Each row of a before or after table is a point. The points were changed in one or more steps. Then noise was added and the rows were shuffled. The steps act on columns, c1 being the first. Write out the steps. A step turns or swaps two columns, mirrors them in a line or flattens them onto one, adds a multiple of one to another, or multiplies or shifts one. Angles are multiples of 10 degrees, from the lower column toward the higher: turns from -170 to 170, lines from 10 to 170 but not 90. Use the fewest steps. Two steps may share a column if one is a turn and the other turns, adds or multiplies; they go together, in the order done. Otherwise the lowest column goes first.

Before:
array([[ 18, -49],
       [-53,  58],
       [-32,  36],
       [-54,   3],
       [ 18,  34],
       [-19,  51],
       [ 40,  55],
       [-71, -42]])
After:
array([[-50,  -4],
       [ 54, -20],
       [-36, -43],
       [-78,  -5],
       [-16,  33],
       [-20,  65],
       [-51,  25],
       [-14, -80]])
Steps: turn c1 and c2 by 50 degrees

Before:
array([[  0,  50,  70,  12, -53,  15],
       [-23,  72,   8,  25, -52,  35],
       [ 19,  20,  29,  13, -66,  59],
       [ 42,  91,  20,   2,  -2,  73],
       [ 32,  16, -13, -15, -15,  34],
       [-39,  -9,  48, -56,  69,  33],
       [-31, -23, -10,  -9,  42, -29],
       [-55, -30,  20, -21,  74,  29],
       [-44, -14,  13,   1,  56, -43],
       [-21, -18,  36,  17,  73,  21],
       [-44,   4, -17, -26,  43, -47],
       [-27,  33,  26, -33, -54,  35],
       [  5,  -1,  45, -32,  77,   7]])
After:
array([[ 32,  18, -28, -34, -41, -55],
       [  9, -78,  64,  -2,   2,  96],
       [-27, -20,  23,  21,   2,  41],
       [ 15,  -9,  37,  34,  58,  77],
       [ 44,  32, -35, -33, -70,  40],
       [  4,  21, -37, -17, -40, -35],
       [ 39, -63,   5,  18,  58,  45],
       [ 30,  17,  30, -27, -78,   7],
       [ 15,  -9, -47,  -6, -48, -59],
       [ 36,  25,   3, -61, -46,  24],
       [ 55,  23,  -2,  -1, -91,  43],
       [ 64, -26,  53,  27,  50,  20],
       [ 47, -24,   2,  59,  23,  43]])
Steps: turn c2 and c3 by -160 degrees; turn c1 and c3 by 130 degrees; turn c4 and c5 by 140 degrees; multiply c6 by 1.3

Before:
array([[ 17, -13,  23,   5,   3, -29, -22, -25,  28],
       [ 12,  15, -25,  18, -15, -17,  15,   8,  15],
       [-20, -24,   6,   6,  -3,  -5,  10, -22,  30],
       [  3, -17,  -5,  24, -15,   9,  13,  23, -13],
       [  8, -33,  11,  12,  -8,   1, -35,  -8,  -8],
       [ 20,  -4, -15, -18,   8, -29, -11,  15, -20],
       [-15, -36,   1, -10,  -8, -25, -11, -18,  -6],
       [-14, -13,  -6,  11,   2, -20,  24,  15,  18],
       [-17,  16, -17,  31,   8, -34,  -6,  -4, -14],
       [ -6,  -8,   5, -13, -27,  -9,  -1,  14,  -4],
       [  2,  -4,  17,  26,  -3, -11,  -8,  40,  -4],
       [ 13,   3,  27,  15, -14,   7,  13, -19,  21],
       [-17,  -1,  17,   1, -32, -35,  26,  11,  -4],
       [ -1,  22, -19, -12,  -6,  14,   5,  -1,  26]])
After:
array([[-12,  15,  23,   5, -21, -25, -22, -19,  19],
       [-36, -15,   0,  -9, -23,  -5, -11,  16, -11],
       [-14, -14,  -5,  12,  15, -16,  24,  -1,  10],
       [-34,   8,  11,  12, -17,   5, -33,  20,  -7],
       [ -4, -16,  16,   1, -22,  -9,  27,  95, -10],
       [-23, -18,   7,   4, -22, -16,  10,   0,  24],
       [ -7,  19, -17, -16,  20,   0, -12, -16, -23],
       [-16,   3,  -5,  26,   4,  10,  15,  49,  -9],
       [  2,  12,  26,  14, -35,  -8,  12,  33,  20],
       [ 23,  -2, -19, -11,  -7,  -9,   5,  15,  26],
       [ 17, -16, -15,  32,   4,  -5,  -5, -24, -18],
       [ -9,  -6,   7, -12, -16,  -1,  -2,  81,  -6],
       [ -4,   1,  16,  29,  35,  -1,  -6,  23,  -2],
       [ 15,  12, -26,  18,  -8, -12,  15,  45,  10]])
Steps: swap c1 and c2; multiply c5 by 3; turn c5 and c8 by -70 degrees; multiply c6 by 0.4; turn c6 and c9 by 30 degrees

Before:
array([[  0,  31,  55,  33,  48, -57, -19,  46,  51,  -5, -35,   4,  13,
         36],
       [ 26,   1,  -4, -10,  54,  -2, -21,  17,   0,  43,  33,  42, -46,
        -22],
       [  3, -17,  50, -42, -20, -50,  23,   9,  16,  37,  -9,   0, -20,
         40],
       [  4,  17, -29, -47,  22, -25,  49, -29,   9, -29,  40,  66, -27,
        -15],
       [-58,  -2,   4, -53, -28,  -2, -31,  27,  10,  22, -16,  54, -52,
         39],
       [  5,  31,  59,  19,  29, -11, -23, -19, -16,  -7, -21,  70, -51,
        -26],
       [-35,   6,  59, -21,  28, -24,  24,   7,  16,   4, -23,  24,  27,
        -28],
       [  1,  -2, -27, -42,  26, -62, -18, -19, -34,  20,  49,   8, -31,
        -39],
       [-27,  14,   8, -18, -22,   2,  45,  -2,  -6,  32, -48,  20, -23,
        -36],
       [-42,  -1,  16,  -2, -31, -16,  54,  15,  49,  49,  29,   8, -60,
         17],
       [ -6, -42,  21,   7,  19, -20,   2,  33,  52, -11, -40,  59, -21,
        -10],
       [-53,  13, -14, -10,  55,  32,  29, -34,  11,  25, -10,   2, -60,
        -32],
       [ -5,  20, -11,  32,  29, -21,  -4, -44, -12, -25,  27,  92,  -4,
         37]])
After:
array([[-12, -42,  24,   7,  22,  -4,  -1,  26,  52, -41,  48,  56, -22,
        -17],
       [-37,   0,  15,   1, -30, -22,  49, -28,  48,  26,  10,  11, -55,
         -2],
       [-20,  16,   8, -20, -24,  13,  47,  54,  -6,  24,  17,  16, -18,
        -27],
       [ -3, -19,  56, -45, -18, -66,  28,   6,  18, -37,  11,  -3, -24,
          0],
       [-59,   0,   5, -54, -33, -20, -29,   8,   6,  13,  25,  50, -51,
         27],
       [-32,   2,  65, -18,  28,  -1,  20,  21,  13, -82,  10,  30,  31,
        -34],
       [ -3,  32,  57,  35,  46, -64,  -9,  12,  47, -88,  56,   2,  17,
         -8],
       [ -2,  18, -12,  32,  27, -42,  -3, -13,  -8, -15, -48,  91,  -4,
         17],
       [  1,  16, -24, -44,  20, -14,  58, -28,  11,  10, -42,  69, -31,
        -28],
       [  2,  -1, -24, -43,  28, -25, -14, -45, -35,  68, -31,   8, -29,
        -71],
       [  3,  34,  60,  20,  27,   6, -26,  28, -20, -91, -12,  70, -52,
        -33],
       [-52,  17, -17,  -9,  54,  46,  33,  23,  15,  49, -33,   3, -63,
          1],
       [ 23,   0,   3,  -1,  51,  14, -22, -36,  -1,  49,   6,  41, -42,
        -17]])
Steps: add -1.5 times c3 to c10; turn c6 and c14 by 40 degrees; turn c8 and c11 by 110 degrees

Before:
array([[-37, -19, -27,  -5,   7,  27, -21,  43,  40,  16,  22, -17,  16,
         12,  24,  29, -19,   1, -30,  20,  17,   8,  -3,  32],
       [-17, -54, -50, -27, -24,  -5,   2,  -1,  67,   6,   1, -22,  -3,
        -15, -29,   8, -23,  25,  -2,  67, -29,   6,  -7, -37],
       [ 15,  12,  -8, -38,  -9,  25, -36, -42,  43,  77, -54, -38, -38,
        -37,  11, -11,  43, -24, -24,  31, -11, -47, -12, -36],
       [-11,  15, -33, -35, -21,  -1,  -9, -95,  52, -20,   4, -17,   8,
         26,   2, -10,  42,  14,  -6,   3, -44, -28,  -2, -24],
       [-14, -28, -63, -16,  -2,  26,  19,  19, -39, -43,   7,  59,  -1,
         16,  -4, -21,  15, -35,  89, -56,  67, -34,  -2,  31],
       [ -2, -41, -42, -64, -62,  -3,  -2, -57, -26,  41,  26,   4,  72,
         36,  -1,  48, -23, -24,  20,  61, -31, -28, -56,  14],
       [ -2,   7, -22, -13, -20,  50, -63, -30,  54, -19,  -7,  10, -45,
        -39,   9, -31,  12, -11,  -4,  16,  35,   1,  46, -22],
       [ 21,  11, -60,   2,  12,  14,  27, -48,  22,   8,  40,  53, -62,
        -37,  23,  27,  13, -29,  -4,  18, -15,  -9,  54, -22],
       [ 66, -53, -54,  25,  -9,  -5, -11, -55, -25,  21,   9,   9,  23,
         -2,   1,   2,  12, -10,   4,   6, -21, -41,  21,   9],
       [ 26, -73, -53, -53, -38,  30,  50, -21, -18, -35,   2,  40,   5,
        -26,  -3,  -8,  35,   5,  18,  16, -10, -17,  65,   3],
       [-37,   5, -91, -18,   6,  16, -23, -19,   9,  47, -40,  24,  -3,
        -28,  48, -43,  39,  15,  12,  16,   8,   9, -15, -32],
       [ -1, -24, -41, -48, -28,  35, -16,   6, -13, -11,  25, -27,  45,
         -9, -32,  73,  42, -18, -10,  20,  62,  90,   7,   9],
       [  7,  -7, -16,   3,   2,  33,  -8,  -2,  17, -11,  60, -12,  -4,
        -49,   4, -36,  -8, -13,  -6,  15, -34,  -7,  45,  11]])
After:
array([[-30, -52,  -1, -61, -10, -10,  -8, -59, -24,  21,  11,  13,  23,
         -1, -52,   4,  23, -14,  -4,   7, -21, -42,  23,  27],
       [-15,   8,  22, -10,  10,  15,  27, -47,  21,   6,  42,  60, -66,
        -36, -65,  23,  31, -30,   0,  15, -20, -12,  51, -61],
       [ 16,   3,  42,  44,   7,  16, -24, -20,  10,  41, -37,  27,  -5,
        -29, -93, -39,  79,  20,  12,  18,   5,   7, -16, -73],
       [-42, -42,  -4,  33, -55,   3,   0, -53, -21,  42,  24,   8,  71,
         39, -47,  50, -42, -21,  17,  65, -28, -25, -57,  37],
       [ -3,  -7,   4,  -4,   2,  33,  -8,   0,  20, -11,  63, -11, -10,
        -44, -12, -38, -16, -14,  -7,  17, -36, -11,  38,  26],
       [ -9,   5,  10,   4, -23,  56, -61, -34,  57, -15,  -5,   8, -43,
        -38, -22, -30,  18, -11,  -5,  16,  33,   1,  46, -58],
       [ -9,   9,  -1,  30, -17,   2,  -4, -92,  54, -20,   3, -10,   7,
         25, -34, -10,  84,  13,  -7,   3, -36, -27,   5, -60],
       [ -1, -31,  -7,  21, -10,  24,  24,  15, -35, -50,   8,  64,  -1,
         18, -60, -21,  27, -38,  87, -58,  67, -35,   5,  76],
       [-37,  14,   9,  11,  -8,  20, -31, -36,  36,  76, -51, -42, -37,
        -38,  -3, -12,  83, -25, -30,  34, -14, -50, -12, -88],
       [ 23, -19,  21,  32,   3,  27, -25,  46,  39,  16,  22, -14,  10,
         13, -30,  32, -35,  -3, -27,  21,  17,   5,  -2,  81],
       [ -1, -55, -28,  26, -24,  -5,   2,  -2,  70,   0,   8, -21,  -4,
        -10, -50,  14, -41,  25,   3,  69, -30,   9,  -7, -95],
       [-31, -24, -30,  36, -25,  38, -20,   4, -21, -15,  24, -30,  44,
        -16, -44,  69,  83, -17, -13,  18,  61,  87,   6,  23],
       [-56, -72,  -8,  15, -36,  27,  53, -24, -19, -35,   1,  34,   4,
        -24, -54,  -9,  74,   6,  13,  16, -13, -18,  59,  10]])
Steps: turn c1 and c4 by -140 degrees; add 0.3 times c5 to c4; swap c3 and c15; multiply c17 by 2; multiply c24 by 2.5

Before:
array([[  7,  14, -20,  34, -35,  10, -49,   3,  26,  -1,   2, -15, -65,
        -17,   5, -49,  35,   3, -22,   3, -47,   7,  25,  13, -30,  21,
         63,  17, -27, -10,  32, -10,  42,  38,  33,  26,   1, -44, -14,
        -65,  11,  58,  -8,   5, -49,  26,  25,  23],
       [-14,  20, -63,  10, -50, -11,   2,  25,  28,  36, -32,  13, -21,
         -7,  56,  -8, -18,  57,  14, -49, -19,   0,   8, -23, -26,  41,
         17,  13,  41,  25,  77,   3,  -5,  38, -27,  28, -12, -34,  56,
        -77, -23,  65,  -8, -40,   2, -27,  30,  26],
       [ 10, -41, -79,  44, -64, -60,  79,  80,  33,  -2,  32, -59,  13,
          7, -33, -72, -33,  50,  40, -55,  65, -27,  15, -20, -28,  85,
          5, -43,   6,  42, -12,  58, -49, -63, -27, -29, -69, -48,   3,
        -24,   2,  13, -13, -44, -24, -48, -11,  -2],
       [-80, -54, -23, -38,  31,   0, -29,   0, -45, -18, -27, -16,   6,
        -25, -42, -59, -23,  -2, -25,  -3, -30, -30,  20,  11,  11,  15,
        -37,   5,  39,  40,   4, -32,  28, -29, -18,   4, -17,   2, -21,
         44,  51, -34, -37,  19,  55, -14, -23, -34],
       [-77, -49, -27, -30,  17,  11, -10, -16, -38, -20,  23,   4, -13,
        -41,   9, -66,  55,   9, -14,  44, -29, -79, -14,  37,  33, -29,
         -7,  -4,   4,  53,  32, -22,  -8, -36, -46,   6, -14,  19,   1,
         44,  43, -52,  -9,  15,  10,  31,  -9, -18],
       [-64, -49, -20, -48, -22, -43,  48,  74,  21,   7,  16, -38,   6,
         36, -24, -75, -11,   9,  11,   5,   8, -41,  -9,  20, -42,  20,
        -67, -60,  51,  38,  12,  46, -23, -24, -63, -80, -48, -40,  52,
         27,  33, -32, -50, -59,  56, -27, -13, -41],
       [-61, -16, -20,  -7,  49,  27, -26,  44, -37, -33, -16,  11, -49,
        -35,  -1, -34,  42, -22, -25,  11, -31, -17,   3,   1,   7, -26,
          4, -26, -18, -32,  71, -56,  22, -33,  27,  21,  18,  45, -28,
         -2,  61,   2,  33,  38, -47,  10, -44, -25],
       [-69, -92, -20, -10,  21,   2,  12,  -5, -27, -10, -18,  30,  -6,
         -1,   9, -70,  17, -14,  22,   7, -40, -64,  -3, -15,  -3,  -5,
        -10,  -9,  -3,  24,  10,   3,  23,  21,   5,   4,   2,   3,  -6,
          2,  64, -54,  -4,   5,  -3,   2, -14, -77],
       [  6, -55, -62,  37, -53, -68,  44,  64,  19,  14,  83, -75, -26,
         30, -13, -44, -57,  33,  27, -55,  67,  -7, -23, -58, -43,  92,
         -5, -81,  30,  -1, -34,  54, -37, -78, -43, -21, -22, -24,  44,
        -94, -15,  52,  -5,  -3,  -6,   6,  44,  -4],
       [  7,  -9,  -8,  56, -24,   7, -20, -44,  11,   4, -17,  24, -39,
          6,  14,  26,  12, -31,  -1,  -6, -44, -26,  -4,  25,  39, -29,
         23, -22, -22, -23,  56, -59,  50, -18,  26,  16,  49,   6, -54,
        -28,  32,  35,  28,  44, -36,  33, -24,  15],
       [ 11,  24, -51,  41,  -7,   7, -24, -15,  19,  21, -24,  52, -60,
         16,  10, -12, -15,  37,  -4, -12,   0,  27,  52, -18, -14,  -6,
         25,  18, -28, -12,  48,  26,  35, -29,  -6,  12,  19, -31,  30,
        -68, -53,  35,  17, -23, -25,  39,  -1,   3],
       [-75, -46, -26, -11,  23, -10,  -1, -17, -48,  30,   0,   7, -29,
        -18, -14, -64,  18, -15, -25,  38,  14, -54, -12,  30,  27, -12,
         15,  -3, -37, -22,  48,  -7,  49,  22,  12,  -7,  28,  42, -26,
         29,  31,  -3,  21,  37,  26, -13, -34,  -5],
       [  7,   4,  20,   6,   4,  20,  16, -54,   7,   0,   4,  33, -36,
        -38,  23, -55,  40,   0, -36, -24, -31,  34,  30,  25,  43,   4,
         54,   3,  -7, -46,  72, -29,  59,   2,   1,  13,  38,  24, -41,
        -55,  34,  -3,  50,  51, -28,  35, -14, -14]])
After:
array([[ 10,   3,  19,   8,   5,  20,  16, -54,   6,   0,  42, -14, -33,
        -39,  23, -56,  40,   1, -39, -23,  10,  36,  31,  28,  -4,   4,
         55,   3,  -6, -47,  73, -26,  59,   2, -14, -26,  37,  25,  42,
        -54,  33,  -1,  50,  50, -29,  32, -15, -33],
       [ 11,  23, -53,  41,  -7,   8, -25, -13,  18,  19,  -7,   4, -60,
         16,   8, -12, -15,  38,  -4, -13,  -7,  27,  27, -17, -51,  -7,
         27,  16, -30, -15,  50,  28,  36, -30,  -4,  -6,  20, -32, -30,
        -67, -52,  35,  17, -19, -25,  40,  -1, -51],
       [ 10, -39, -80,  44, -66, -59,  80,  81,  28,  -3,   4,   0,  14,
          5, -34, -73, -35,  52,  39, -54, -19, -26, -34, -19, -24,  84,
          5, -43,   7,  41, -12,  58, -48, -61,  10,  72, -69, -47,  -2,
        -26,   1,  12, -13, -43, -23, -47, -12,  56],
       [-77, -52, -26, -37,  31,   1, -30,  -2, -45, -19,  -2, -34,   9,
        -25, -43, -61, -24,  -1, -25,  -2,  16, -30,  32,  13, -12,  14,
        -38,   4,  42,  41,   2, -34,  29, -27, -26, -12, -14,   2,  24,
         47,  52, -34, -35,  19,  55, -13, -24,  14],
       [  5, -57, -61,  37, -54, -70,  44,  65,  20,  15,  14,  -5, -24,
         29, -15, -46, -58,  33,  27, -55, -25,  -7, -95, -58,  -2,  92,
         -6, -84,  29,   1, -34,  54, -34, -78,  -5,  79, -22, -21, -47,
        -94, -15,  52,  -4,  -5,  -8,   6,  45,  74],
       [  7,  15, -19,  34, -35,   9, -50,   1,  24,   0,  -9,  21, -64,
        -14,   6, -50,  37,   2, -20,   2,  11,  10,  -9,  14, -36,  21,
         62,  16, -26, -10,  32, -11,  42,  37,   2, -62,   3, -46,  15,
        -66,  14,  57,  -7,   6, -46,  29,  27,  14],
       [-75, -51, -29, -10,  23,  -8,   1, -15, -48,  31,  13,  -7, -30,
        -16, -15, -65,  18, -17, -24,  38,  -3, -55,  13,  30,  24, -11,
         15,  -5, -40, -21,  50,  -7,  48,  21,  19,   9,  26,  40,  24,
         29,  28,  -3,  18,  37,  27, -12, -35,  -8],
       [  8, -11,  -8,  57, -24,   4, -22, -43,  10,   4,  13,  15, -39,
          4,  13,  28,  11, -32,  -2,  -7,  18, -28,  33,  25,  22, -28,
         23, -21, -21, -21,  56, -58,  48, -18,   1, -51,  50,   7,  57,
        -28,  31,  34,  27,  44, -35,  33, -26, -26],
       [-63, -48, -24, -48, -23, -44,  47,  75,  22,   6, -23, -41,   4,
         37, -25, -75, -14,   5,   9,   4,  54, -43, -38,  18, -10,  19,
        -66, -59,  51,  37,  11,  44, -21, -24, -27,  83, -48, -39, -50,
         27,  31, -33, -52, -57,  55, -26, -13,  38],
       [-70, -93, -18, -10,  21,   3,  12,  -4, -28,  -8, -14, -76,  -6,
          0,  11, -69,  19, -15,  22,   9,  20, -64,  10, -14,   1,  -6,
         -8,  -8,  -2,  25,   8,   2,  23,  20, -13, -31,   3,   2,   5,
          1,  65, -54,  -7,   6,  -1,   2, -11, -33],
       [-77, -49, -27, -31,  17,  12, -11, -17, -37, -19,  30, -16, -17,
        -40,  10, -66,  57,   6, -15,  43,  13, -78,  -2,  39,  30, -29,
         -7,  -4,   3,  51,  33, -24, -10, -36, -55,   2, -15,  18,  -2,
         40,  43, -53,  -6,  18,   6,  33,  -8,  -4],
       [-59, -17, -20,  -9,  47,  26, -28,  43, -36, -35,  -5, -26, -49,
        -36,   2, -34,  42, -22, -24,  12,   1, -13,  18,   1,   3, -26,
          5, -27, -16, -34,  73, -55,  24, -31,   4, -46,  19,  48,  27,
         -2,  63,   2,  35,  36, -47,   9, -46, -11],
       [-14,  20, -64,   9, -47,  -9,   1,  25,  28,  35, -31,  26, -20,
         -7,  56, -10, -19,  56,  14, -50, -11,   1,  14, -24, -19,  41,
         16,  12,  42,  24,  78,   1,  -4,  38, -41, -15, -12, -34, -56,
        -75, -26,  67,  -7, -39,   1, -27,  29, -12]])
Steps: turn c23 and c25 by -60 degrees; turn c11 and c23 by -50 degrees; turn c12 and c48 by -90 degrees; turn c21 and c36 by 130 degrees; turn c35 and c36 by -30 degrees; multiply c39 by -1
